Every row gives one point. To make a cloud, some directions were put in groups of two or more. Within a group, all points are equally far from the middle, so they leave a hole (a ring in 2 directions, a hollow ball in 3). The other directions are filled evenly. Then the cloud was stretched, turned, moved and blurred a little. Count the holes, and give their numbers of directions, smallest first.
In the rows, zero is written as 100.

Cloud (19 x 3):
[102 124 67]
[70 63 111]
[122 174 132]
[109 171 127]
[141 182 128]
[96 92 175]
[108 136 164]
[45 82 89]
[94 47 141]
[73 161 59]
[95 85 30]
[134 158 92]
[166 89 59]
[94 66 143]
[123 46 104]
[118 81 119]
[100 149 78]
[105 134 155]
[138 94 81]
Holes: 0

Cloud, 26 rows:
[120 126 102 29]
[152 159 78 70]
[106 98 23 102]
[142 103 139 142]
[120 135 43 48]
[100 47 67 98]
[139 133 137 65]
[95 40 86 76]
[150 133 85 152]
[112 57 148 109]
[100 157 66 102]
[116 95 165 90]
[82 135 92 58]
[127 36 83 88]
[167 60 84 52]
[185 116 99 87]
[115 44 136 86]
[123 160 91 133]
[175 93 39 103]
[105 126 82 156]
[120 55 99 27]
[171 64 69 98]
[177 86 43 96]
[62 93 104 75]
[143 156 113 120]
[140 115 109 27]
Holes: 1 (4)

Cloud, 26 rows:
[94 65 51 66]
[111 63 151 97]
[110 139 35 90]
[38 150 111 77]
[79 139 105 184]
[73 44 56 129]
[132 139 126 91]
[112 118 141 66]
[44 153 141 123]
[122 164 91 127]
[85 57 59 65]
[102 107 139 56]
[63 159 141 134]
[78 155 41 136]
[111 146 38 99]
[116 72 149 86]
[28 144 63 95]
[88 146 34 94]
[86 153 84 173]
[117 73 149 84]
[55 50 155 112]
[80 128 44 60]
[145 70 76 113]
[90 163 116 154]
[138 129 125 89]
[89 163 125 143]
Holes: 2 (2, 2)

Cloud:
[161 86 55 118 59 123]
[72 155 82 127 80 65]
[97 168 44 59 61 67]
[89 114 19 140 72 117]
[127 107 99 62 31 75]
[59 75 166 123 87 143]
[31 116 163 83 85 114]
[137 87 154 104 113 92]
[82 134 133 139 51 117]
[77 87 121 120 87 177]
[41 149 114 116 103 93]
[153 100 11 90 114 89]
[36 54 59 108 47 136]
[107 105 123 159 73 145]
[84 75 33 105 59 27]
[137 102 150 104 114 109]
[65 92 75 53 137 99]
[57 66 30 139 40 78]
[121 89 40 110 79 13]
[142 121 143 115 111 101]
[120 89 64 148 152 90]
[62 141 144 138 122 91]
[64 155 44 104 102 115]
[102 17 74 114 25 80]
[61 121 95 154 132 86]
[45 97 59 27 88 77]
[80 86 48 49 133 141]
[141 109 129 86 122 52]
[122 20 63 108 38 80]
[91 95 118 70 37 45]
[126 77 54 156 27 105]
[52 68 138 78 28 97]
[72 82 130 165 70 153]
[148 129 108 46 92 76]
[48 109 54 129 104 125]
[125 107 7 82 73 49]
[80 125 23 133 75 93]
[125 105 41 78 11 132]
[146 60 81 118 106 139]
[164 87 58 80 71 137]
[66 117 71 29 143 119]
[44 98 67 115 61 38]
[159 81 14 111 96 96]
[149 124 20 75 121 78]
[57 168 128 71 66 155]
[75 123 64 151 123 100]
[88 98 27 160 63 59]
[157 65 50 126 103 123]
[138 94 120 40 81 105]
[96 66 160 78 91 65]
[123 85 82 111 106 170]
[132 108 99 67 34 74]
Holes: 2 (2, 3)

Cloud, 84 rows:
[34 144 75 87 87 94 119 51]
[63 152 132 102 126 147 99 159]
[129 117 131 125 154 126 83 146]
[35 155 119 71 81 140 135 141]
[106 115 137 115 160 113 100 138]
[134 112 130 86 85 184 110 133]
[112 110 78 51 54 91 148 108]
[71 79 138 107 80 113 133 161]
[41 145 89 119 67 104 74 87]
[100 101 49 78 132 85 121 182]
[28 75 95 83 138 86 108 110]
[136 157 67 89 123 121 87 102]
[67 122 96 82 107 135 126 184]
[22 90 122 141 130 128 79 93]
[69 43 126 107 84 111 143 81]
[71 120 143 98 160 120 125 145]
[79 106 123 61 143 60 92 8]
[61 103 24 60 104 129 101 120]
[78 57 111 36 100 108 165 60]
[130 110 111 75 79 128 67 96]
[113 106 135 106 141 104 49 90]
[135 47 113 91 119 113 147 107]
[136 125 67 96 147 99 162 94]
[117 115 113 141 139 83 45 100]
[51 124 125 131 103 126 79 159]
[134 119 143 45 146 105 144 121]
[54 147 140 136 53 102 120 136]
[100 106 68 90 155 161 128 69]
[74 54 121 113 77 111 153 97]
[120 64 114 63 158 62 90 64]
[71 35 112 58 107 110 85 98]
[125 123 131 61 78 143 105 108]
[89 47 141 100 90 49 81 57]
[89 129 88 97 135 149 146 180]
[52 67 138 100 75 107 163 94]
[121 135 131 121 80 105 107 21]
[37 57 103 59 99 34 115 89]
[65 123 101 87 146 113 66 97]
[139 79 131 70 118 100 154 106]
[134 167 122 114 113 106 117 101]
[95 92 82 115 87 130 113 195]
[106 103 26 51 58 93 126 108]
[40 107 77 77 120 41 165 46]
[135 165 61 93 118 111 113 98]
[21 137 112 105 101 155 75 101]
[57 98 100 155 124 79 66 80]
[98 160 110 105 104 99 70 37]
[83 108 71 78 117 76 170 152]
[32 79 73 89 130 112 93 104]
[92 83 113 107 77 131 138 174]
[83 88 147 31 163 132 169 58]
[116 137 117 71 125 162 72 95]
[54 119 129 127 63 148 149 147]
[52 150 101 125 88 105 153 70]
[58 141 49 74 75 87 142 77]
[147 115 141 120 78 142 117 114]
[29 107 91 97 71 157 148 93]
[68 152 74 56 112 88 102 130]
[107 41 115 110 132 168 86 74]
[130 59 127 115 85 67 93 129]
[46 64 38 56 97 98 126 80]
[104 59 55 98 83 83 169 116]
[57 100 130 18 74 139 95 97]
[100 120 73 97 30 83 121 85]
[40 127 90 50 76 138 110 135]
[114 97 111 69 143 119 56 81]
[138 138 132 70 111 48 66 78]
[108 45 107 54 146 137 76 90]
[56 126 139 133 68 86 113 147]
[71 112 81 105 132 109 73 146]
[59 180 96 60 101 81 106 86]
[63 83 86 84 57 147 90 90]
[68 123 84 117 61 176 126 152]
[65 111 100 173 80 103 148 105]
[150 137 122 134 128 80 116 111]
[102 73 33 117 89 54 166 111]
[139 84 72 79 91 94 121 38]
[138 43 107 143 88 102 130 107]
[172 74 98 82 152 60 106 119]
[93 66 62 35 83 58 80 100]
[105 136 140 36 158 140 171 111]
[13 107 72 45 100 55 121 44]
[156 68 99 144 122 129 125 79]
[92 108 107 63 147 99 140 26]
Holes: 2 (2, 3)

Cloud, 104 rows:
[114 112 74 75 75 122 103 122 73]
[77 68 59 47 89 92 79 80 68]
[80 72 99 115 71 133 122 132 139]
[109 97 15 80 72 102 113 110 68]
[59 64 115 71 99 148 73 83 59]
[28 21 73 82 121 165 63 96 79]
[102 133 78 103 119 102 110 142 80]
[74 124 89 80 84 105 75 106 101]
[44 75 99 46 86 115 100 80 134]
[89 42 114 127 81 109 100 140 94]
[114 69 136 77 95 62 119 78 109]
[104 51 149 131 128 90 102 56 104]
[99 150 106 161 90 103 66 95 83]
[105 142 123 43 107 115 69 39 86]
[120 76 121 83 97 123 123 139 68]
[115 77 32 134 119 65 89 120 79]
[144 97 95 139 88 146 94 89 111]
[105 183 105 68 96 78 112 81 62]
[82 129 102 103 124 117 83 39 95]
[128 57 72 108 107 118 155 136 129]
[90 65 110 85 90 49 98 128 134]
[104 84 109 119 97 96 42 88 132]
[80 60 89 133 74 157 93 139 94]
[83 86 117 141 123 137 90 95 70]
[153 103 106 148 86 129 123 80 79]
[78 119 145 74 125 94 154 108 98]
[48 70 113 72 92 136 119 79 90]
[81 120 93 94 102 117 49 104 83]
[79 90 105 144 118 123 110 160 113]
[100 56 101 122 93 114 69 85 127]
[77 78 106 113 113 79 116 81 83]
[103 101 33 77 81 117 133 115 60]
[96 108 105 54 98 92 108 97 102]
[115 67 117 178 76 97 70 75 128]
[68 88 144 90 111 67 75 94 78]
[100 53 99 171 97 75 93 71 117]
[113 62 67 55 106 129 47 97 68]
[124 102 129 111 83 52 77 70 126]
[138 106 117 107 106 47 109 117 56]
[111 42 139 85 83 82 152 72 116]
[66 86 134 116 91 81 63 146 92]
[103 114 174 88 96 93 143 127 75]
[59 113 143 72 119 88 137 105 107]
[105 126 137 116 88 80 80 105 105]
[107 96 117 95 81 117 99 135 130]
[84 69 97 121 75 192 89 82 80]
[100 86 129 98 85 160 125 49 110]
[104 135 82 108 98 93 83 89 42]
[156 127 128 136 95 109 107 94 105]
[65 149 141 62 88 91 166 99 76]
[114 130 50 98 100 123 64 91 95]
[128 113 117 80 102 108 62 77 96]
[108 94 94 138 120 87 142 117 138]
[150 119 33 109 104 147 57 117 65]
[109 102 102 111 97 49 142 115 57]
[140 107 86 61 97 151 106 112 86]
[116 101 62 126 113 74 143 93 61]
[96 46 139 112 93 112 81 68 121]
[54 119 40 86 141 132 57 101 89]
[119 111 62 106 93 111 70 75 136]
[79 74 97 62 90 136 67 43 86]
[86 94 136 127 127 109 100 69 80]
[108 86 45 116 115 133 81 44 61]
[71 73 111 102 93 87 49 76 98]
[151 94 69 136 74 62 71 134 105]
[79 75 72 110 98 129 137 69 89]
[77 83 110 90 111 91 174 73 106]
[105 186 88 116 121 143 82 67 65]
[129 85 76 59 118 93 50 86 57]
[101 124 90 126 105 125 61 130 82]
[34 110 151 119 99 111 108 121 122]
[102 39 112 195 97 83 86 80 134]
[78 73 89 50 136 109 110 117 71]
[45 123 63 79 94 113 40 135 64]
[78 115 120 47 114 114 92 16 101]
[106 97 154 48 105 119 84 129 83]
[114 101 70 69 78 65 80 135 44]
[75 50 68 36 85 86 161 137 115]
[145 143 125 117 78 116 132 105 93]
[122 51 80 130 127 93 131 64 77]
[86 117 77 50 114 81 69 66 55]
[55 69 89 152 111 98 101 115 132]
[98 77 123 126 125 94 52 113 104]
[78 91 87 120 103 138 51 110 76]
[115 30 60 116 79 77 87 124 102]
[69 69 141 114 86 109 116 74 116]
[102 117 92 38 104 126 52 71 107]
[88 55 166 138 122 119 62 90 92]
[84 114 110 99 55 147 147 107 134]
[122 85 154 58 78 103 132 107 74]
[95 128 48 94 94 115 73 119 72]
[137 126 121 143 103 136 49 46 85]
[73 87 69 53 117 99 152 128 86]
[110 159 108 121 99 94 126 105 106]
[69 48 109 78 89 140 63 92 110]
[111 107 100 100 84 167 147 80 98]
[77 105 144 149 102 109 97 85 154]
[134 82 132 140 78 81 118 102 82]
[105 111 88 53 80 82 108 158 95]
[126 127 42 84 95 159 112 74 118]
[104 119 107 83 102 113 142 58 43]
[108 89 148 82 97 88 140 114 50]
[113 44 129 163 127 134 66 63 139]
[96 29 84 67 93 90 30 105 101]
Holes: 0

Cloud:
[110 87 117 63 87 124 195 112 61]
[87 56 76 93 98 40 124 112 102]
[106 97 50 70 82 55 100 151 48]
[113 59 115 77 99 81 193 116 74]
[143 95 93 102 85 92 67 91 148]
[118 62 89 114 147 78 75 88 87]
[81 74 97 124 56 118 144 108 119]
[159 69 63 90 112 84 100 113 52]
[86 118 65 117 113 81 143 65 116]
[111 65 150 72 70 102 90 63 86]
[123 82 126 44 126 77 152 71 101]
[81 119 84 119 95 56 50 72 104]
[93 69 115 134 123 54 104 79 90]
[146 58 123 82 101 99 30 108 64]
[101 132 62 42 116 88 107 112 48]
[118 135 112 124 90 108 135 88 83]
[108 56 94 50 62 100 89 98 96]
[151 48 96 78 86 123 71 128 62]
[137 140 74 56 104 96 123 73 78]
[92 89 164 107 152 108 98 73 86]
[110 141 134 101 115 80 59 118 72]
[88 93 44 131 62 93 49 122 118]
[117 122 87 110 81 69 136 65 94]
[104 81 49 84 75 117 171 120 64]
[139 56 110 108 141 114 102 109 89]
[125 130 46 53 76 93 70 138 56]
[143 66 96 95 75 95 147 74 92]
[93 114 73 78 144 41 123 86 78]
[142 43 135 99 93 65 72 93 76]
[143 39 88 102 97 87 56 137 81]
[141 80 101 105 130 101 102 86 145]
[81 73 49 74 84 62 104 125 120]
[121 118 96 70 87 92 186 104 42]
[105 72 110 126 133 45 110 73 94]
[89 139 98 41 124 93 175 91 76]
[75 93 130 75 109 117 177 86 52]
[78 57 78 115 124 71 81 83 81]
[140 54 116 113 71 78 58 119 65]
[129 90 92 100 108 72 53 45 66]
[93 147 100 118 127 110 134 112 95]
[150 95 141 91 151 112 97 75 100]
[138 148 57 114 91 104 81 112 83]
[121 106 79 90 70 48 86 92 52]
[132 96 50 80 81 59 68 147 90]
[148 58 153 82 93 96 131 83 86]
[63 130 100 93 110 115 65 132 80]
[145 146 107 85 115 89 150 115 63]
[75 100 57 85 93 120 70 108 130]
[104 93 113 79 101 82 109 147 30]
[68 115 102 66 44 131 79 123 95]
[105 89 107 59 158 87 127 68 83]
[82 51 147 77 115 91 167 85 84]
[114 99 31 74 73 84 109 177 69]
[148 117 80 55 113 92 132 107 113]
[87 112 81 51 65 66 118 72 96]
[69 128 66 104 76 104 161 122 130]
[103 104 101 86 89 137 102 59 131]
[131 74 28 70 77 76 93 142 58]
[129 128 132 76 87 94 126 135 100]
[133 137 103 84 84 70 100 111 119]
[152 64 133 118 99 127 86 96 132]
[124 53 82 104 141 86 93 104 78]
[78 39 106 92 75 105 111 145 83]
[117 125 60 86 62 85 70 128 32]
[129 35 81 77 100 81 71 126 64]
[150 82 119 84 93 116 106 60 115]
[124 110 88 45 92 134 108 146 87]
[103 49 92 93 52 93 53 80 96]
[78 83 135 122 107 116 161 79 101]
[112 82 71 79 111 74 138 127 22]
[113 79 36 108 111 89 114 143 96]
[159 70 65 109 82 95 55 118 112]
[78 82 70 97 40 76 130 101 92]
[96 140 131 126 105 124 62 99 66]
[145 71 82 139 98 112 88 106 121]
[95 32 94 63 73 107 83 117 68]
[112 126 79 111 91 106 17 123 131]
[132 76 126 77 118 136 146 133 94]
[91 107 128 87 77 96 27 62 98]
[80 135 111 95 130 72 124 62 136]
[80 142 71 117 118 78 96 73 91]
[107 36 98 86 104 117 82 140 79]
[116 141 58 83 86 113 102 75 103]
[117 78 145 49 112 110 168 97 89]
[108 72 62 67 49 82 104 87 110]
[132 108 129 108 109 64 113 110 49]
[145 78 84 79 97 75 96 111 134]
[59 126 66 86 79 108 77 156 98]
[113 86 141 116 90 141 59 121 145]
[69 115 138 99 134 127 107 92 74]
[152 86 100 107 108 57 148 88 94]
[110 109 147 101 57 142 79 103 121]
[138 108 71 82 83 98 114 64 117]
[84 53 58 79 83 118 85 103 105]
[146 70 102 59 100 96 145 61 93]
[89 122 82 73 53 95 40 94 94]
[114 81 155 45 113 88 122 65 52]
[111 126 118 103 82 105 62 94 155]
[75 99 90 100 105 121 29 95 117]
[124 51 116 118 122 111 136 101 131]
[118 112 101 50 79 138 154 151 82]
[108 55 110 110 130 79 146 71 139]
[104 62 146 134 67 108 44 99 93]
Holes: 3 (3, 3, 3)

Cloud, 107 rows:
[75 143 112 100 130 91 179 104 78]
[125 153 43 103 122 64 116 129 100]
[56 122 93 118 122 125 66 103 119]
[49 77 81 131 74 113 133 93 131]
[113 112 109 72 170 108 98 113 85]
[159 121 62 77 118 64 128 87 113]
[89 103 113 88 144 83 158 115 85]
[148 151 82 108 111 93 120 96 47]
[36 112 98 84 109 95 141 88 113]
[107 64 28 99 89 82 95 82 114]
[88 161 80 71 96 149 125 90 122]
[124 90 97 99 124 43 113 76 96]
[100 113 115 92 122 62 133 118 84]
[105 129 50 140 129 133 121 60 91]
[75 159 49 70 105 75 100 117 100]
[67 141 64 114 132 157 129 101 145]
[76 107 85 85 72 170 130 109 86]
[117 122 63 89 123 105 126 148 50]
[126 150 100 114 99 86 126 101 45]
[103 106 48 125 82 116 91 145 123]
[80 73 79 91 45 113 110 111 74]
[109 163 84 100 86 145 67 70 76]
[111 100 67 133 86 74 79 109 113]
[146 110 76 57 114 106 134 126 114]
[85 94 69 76 129 155 124 114 85]
[70 127 53 75 132 107 114 121 60]
[83 73 67 75 105 136 120 85 74]
[163 161 89 123 147 97 125 122 67]
[117 118 104 90 72 125 146 122 83]
[129 156 98 137 84 96 90 93 40]
[85 79 66 63 75 117 39 112 115]
[54 94 81 70 107 71 131 74 145]
[93 73 72 94 143 136 119 111 127]
[94 120 63 148 68 93 145 82 64]
[80 113 91 118 173 100 125 115 79]
[117 103 37 137 125 114 131 110 108]
[91 106 116 62 87 95 105 116 70]
[76 116 87 75 147 74 166 111 103]
[93 138 92 114 178 78 136 105 80]
[135 116 54 101 56 111 162 79 135]
[71 135 82 72 69 77 137 107 106]
[64 60 89 94 87 116 80 83 70]
[90 96 70 86 127 63 165 121 140]
[102 137 71 131 125 171 99 113 56]
[108 149 126 78 104 105 97 77 64]
[136 115 88 54 105 113 141 107 98]
[103 119 48 91 72 158 92 100 122]
[54 95 82 68 125 76 171 84 113]
[98 113 44 120 100 76 49 80 68]
[133 125 76 152 124 129 110 65 103]
[115 172 127 122 128 77 122 72 65]
[85 120 95 42 79 107 56 77 147]
[125 111 98 105 125 122 107 98 162]
[89 100 76 135 87 120 113 113 35]
[51 118 80 105 92 114 80 90 58]
[118 96 76 158 138 107 117 118 45]
[92 64 63 111 63 83 117 128 122]
[78 127 73 36 74 98 94 86 163]
[94 130 26 108 118 127 85 77 114]
[69 155 113 118 111 91 177 102 99]
[82 122 98 100 120 107 195 70 110]
[118 77 44 98 77 126 49 75 143]
[96 168 75 89 145 153 83 110 108]
[163 140 73 82 87 102 108 74 109]
[120 141 38 131 108 91 144 67 159]
[93 70 53 90 125 98 171 80 143]
[123 89 87 106 138 125 91 98 148]
[80 124 30 121 95 136 121 61 154]
[124 118 88 51 141 112 88 61 116]
[85 143 66 88 136 110 105 96 38]
[122 108 61 83 107 48 152 107 92]
[118 69 32 77 83 118 119 139 120]
[101 136 116 110 113 78 135 138 58]
[92 104 90 106 144 83 143 64 86]
[62 101 73 78 136 85 111 76 101]
[88 87 65 110 135 100 107 67 76]
[112 102 55 99 131 99 155 57 144]
[82 118 88 139 143 90 83 109 110]
[90 172 98 118 105 98 137 63 142]
[75 111 150 86 116 131 114 121 78]
[150 175 73 124 109 104 99 113 118]
[135 126 71 35 125 92 87 87 118]
[69 162 105 106 92 128 119 139 58]
[91 113 82 112 87 101 66 102 34]
[70 89 73 156 100 112 156 108 60]
[79 113 92 59 112 115 131 136 172]
[73 134 102 79 136 102 111 143 46]
[97 139 93 91 134 93 94 99 154]
[97 142 113 64 86 130 102 68 121]
[74 100 45 71 114 113 103 131 83]
[118 167 65 101 82 93 104 110 134]
[80 148 70 71 149 91 70 88 113]
[99 134 81 173 85 137 112 124 105]
[101 111 66 76 94 163 66 87 128]
[107 150 105 126 87 99 152 118 75]
[75 99 75 120 121 113 135 129 163]
[112 126 104 152 79 95 112 108 86]
[141 102 39 109 110 107 46 72 92]
[117 115 111 87 83 90 99 107 153]
[67 55 53 65 110 132 121 124 95]
[96 119 65 160 118 158 143 111 65]
[66 118 69 74 80 150 75 87 144]
[98 148 75 125 166 136 131 94 114]
[134 121 116 68 126 95 132 83 84]
[155 100 93 80 117 97 97 129 151]
[94 117 89 126 69 117 101 120 48]
[112 73 82 129 79 164 63 117 134]
Holes: 2 (3, 3)

Cloud, 94 rows:
[81 101 93 84 156 104 82 62 93]
[109 126 97 45 87 113 129 65 83]
[131 105 88 79 57 116 95 50 79]
[83 97 145 114 71 54 140 100 87]
[88 146 107 76 144 84 107 96 94]
[44 117 42 140 155 139 119 114 93]
[129 75 97 76 96 168 105 62 83]
[75 102 81 57 110 113 81 90 87]
[77 48 126 91 135 131 103 52 55]
[115 91 95 141 149 73 151 65 106]
[120 70 139 93 73 110 119 27 70]
[77 24 115 102 117 124 116 95 121]
[112 89 143 50 61 65 98 92 83]
[95 80 114 49 115 83 135 80 114]
[129 108 123 108 96 87 140 83 142]
[65 59 117 118 147 54 117 98 123]
[55 110 106 156 155 114 90 84 108]
[107 125 114 95 155 80 118 149 108]
[157 95 91 88 112 129 84 68 86]
[104 102 69 108 168 137 130 137 124]
[87 52 147 140 152 99 129 56 107]
[90 76 119 156 87 92 133 78 121]
[108 80 92 75 84 153 63 50 86]
[108 103 133 89 104 73 103 94 51]
[60 88 74 176 155 101 137 110 92]
[111 106 115 48 147 120 100 72 78]
[57 83 151 110 98 112 76 50 106]
[75 84 93 106 118 167 122 117 111]
[111 103 76 136 73 143 95 38 75]
[73 140 123 97 116 134 121 129 98]
[86 77 122 120 164 71 112 150 107]
[99 96 92 70 171 108 124 138 110]
[96 143 131 118 91 135 79 113 68]
[58 49 120 102 84 82 94 55 84]
[64 88 76 121 157 123 81 102 68]
[80 57 125 84 56 131 61 73 89]
[114 92 76 48 102 138 81 86 76]
[154 126 95 79 145 123 121 53 106]
[43 67 127 114 76 102 131 63 73]
[76 144 123 121 58 123 87 114 110]
[70 94 115 88 150 108 157 62 132]
[115 72 124 109 100 171 81 58 95]
[89 101 120 82 54 97 81 74 42]
[89 154 107 110 62 126 82 117 113]
[116 113 57 100 179 122 135 59 113]
[60 98 148 141 123 88 158 84 107]
[104 111 72 117 102 168 134 74 107]
[105 106 112 56 51 136 108 98 89]
[106 94 150 93 35 94 94 64 95]
[93 91 100 127 149 134 90 153 81]
[46 85 96 112 149 94 97 172 124]
[108 82 48 98 126 118 105 118 97]
[42 118 146 125 74 89 126 85 71]
[121 111 58 90 155 96 125 76 100]
[80 86 161 136 89 92 77 108 74]
[90 88 61 121 155 149 125 142 107]
[42 44 116 144 105 131 100 94 70]
[105 135 136 115 113 60 125 99 84]
[130 102 74 79 107 114 151 72 104]
[97 83 106 143 137 70 172 74 105]
[84 140 132 88 87 97 93 101 123]
[102 65 170 97 129 109 110 67 107]
[109 118 90 113 163 137 131 123 89]
[108 117 84 112 74 175 81 64 99]
[83 75 162 134 103 72 116 55 74]
[57 93 125 126 146 75 145 149 90]
[80 84 69 88 133 83 105 108 76]
[115 85 117 87 78 127 84 5 57]
[79 108 134 116 114 142 129 105 73]
[103 67 156 107 96 106 68 50 94]
[125 131 120 108 93 99 153 47 68]
[76 136 113 129 34 118 67 141 84]
[59 76 141 133 58 97 120 73 70]
[74 74 122 118 150 47 138 146 127]
[125 99 147 123 101 108 110 27 79]
[60 100 112 85 88 57 117 61 77]
[106 122 134 50 87 68 116 114 114]
[81 83 96 103 186 129 160 85 115]
[79 66 105 73 107 81 127 71 61]
[48 104 75 135 151 88 133 146 75]
[71 91 78 70 86 122 117 106 89]
[83 61 96 87 164 82 108 76 113]
[94 129 62 133 81 98 82 148 87]
[84 170 79 93 106 140 94 120 88]
[81 90 108 160 101 74 153 112 108]
[107 128 118 119 158 146 118 71 99]
[132 26 123 90 92 109 107 94 99]
[132 153 68 86 63 129 88 130 78]
[109 71 116 49 69 89 112 99 115]
[66 90 143 96 80 83 123 21 100]
[76 131 53 117 140 104 136 141 121]
[46 78 151 131 125 99 83 53 97]
[46 79 115 91 108 78 88 94 115]
[29 102 103 135 95 96 67 128 87]
Holes: 1 (8)
